Rows are points. Each table stands for the endless flat space through its points: a line for two points, a plane for three, and so on. The two share one point or none. Which?

First, 2 rows:
0.005 -0.020 -0.027
-0.031 0.012 0.005
Second, 2 rows:
-0.004 -0.010 -0.038
-0.010 -0.006 -0.020
They share: -0.013 -0.004 -0.011

First:
-0.013 0.022 -0.010 -0.003 0.049 -0.020
-0.001 -0.034 -0.006 -0.035 0.009 -0.028
0.004 -0.004 -0.006 -0.035 0.034 -0.043
Second, 2 rows:
0.012 0.018 -0.024 -0.031 0.048 -0.037
-0.033 -0.027 0.016 -0.001 0.013 -0.012
They share: -0.006 0.000 -0.008 -0.019 0.034 -0.027

First:
0.026 -0.012 -0.037 0.001 -0.019 -0.027 -0.055 -0.008 -0.020
0.028 -0.005 -0.036 0.016 0.001 -0.007 -0.037 -0.006 -0.022
-0.006 -0.032 -0.015 0.039 0.007 0.007 0.011 -0.006 -0.016
0.038 0.001 -0.052 0.010 -0.001 -0.005 -0.065 0.016 -0.016
Second (5 x 9):
-0.012 -0.016 -0.027 0.009 0.009 -0.036 -0.013 -0.045 -0.060
0.069 -0.040 -0.031 0.044 0.001 0.023 -0.036 0.006 0.023
0.004 -0.026 -0.003 0.033 -0.009 -0.028 -0.003 -0.041 -0.036
0.043 -0.016 -0.047 0.022 0.001 0.001 -0.038 0.000 -0.007
0.009 -0.015 -0.066 -0.025 0.043 -0.004 -0.059 -0.013 -0.047
They share: 0.022 -0.011 -0.031 0.015 -0.004 -0.012 -0.032 -0.011 -0.022

First, 6 rows:
-0.032 -0.006 0.020 0.002 0.009 0.032 -0.003 -0.022 -0.024 0.026 -0.035 0.031 0.002 0.024
0.048 0.049 -0.022 0.026 0.013 0.023 0.005 -0.023 0.008 -0.033 0.016 0.040 -0.022 0.001
-0.043 0.003 0.011 0.005 -0.003 -0.012 -0.005 0.019 -0.007 0.060 -0.096 0.021 0.040 0.043
-0.015 0.026 -0.018 -0.005 0.004 -0.009 -0.052 0.017 0.034 0.040 -0.062 0.021 0.030 0.040
0.009 0.030 -0.027 0.032 -0.007 0.079 0.010 -0.062 0.015 -0.015 0.013 0.051 -0.018 0.013
0.043 0.050 -0.024 0.007 0.020 -0.003 -0.034 0.001 0.024 -0.018 0.002 0.029 -0.010 0.010
Second, 4 rows:
-0.010 -0.004 0.037 0.006 0.002 0.014 -0.014 0.008 0.024 -0.033 -0.018 0.031 0.025 0.021
0.042 0.027 0.005 0.033 -0.030 0.032 -0.034 0.000 -0.006 0.005 -0.057 0.037 -0.025 0.058
0.012 0.045 -0.016 0.015 -0.017 0.011 0.002 -0.019 -0.021 0.025 -0.043 0.044 -0.001 0.026
0.000 0.021 0.018 0.011 -0.017 0.015 -0.007 0.000 0.010 -0.014 -0.034 0.040 0.015 0.027
They share: no point
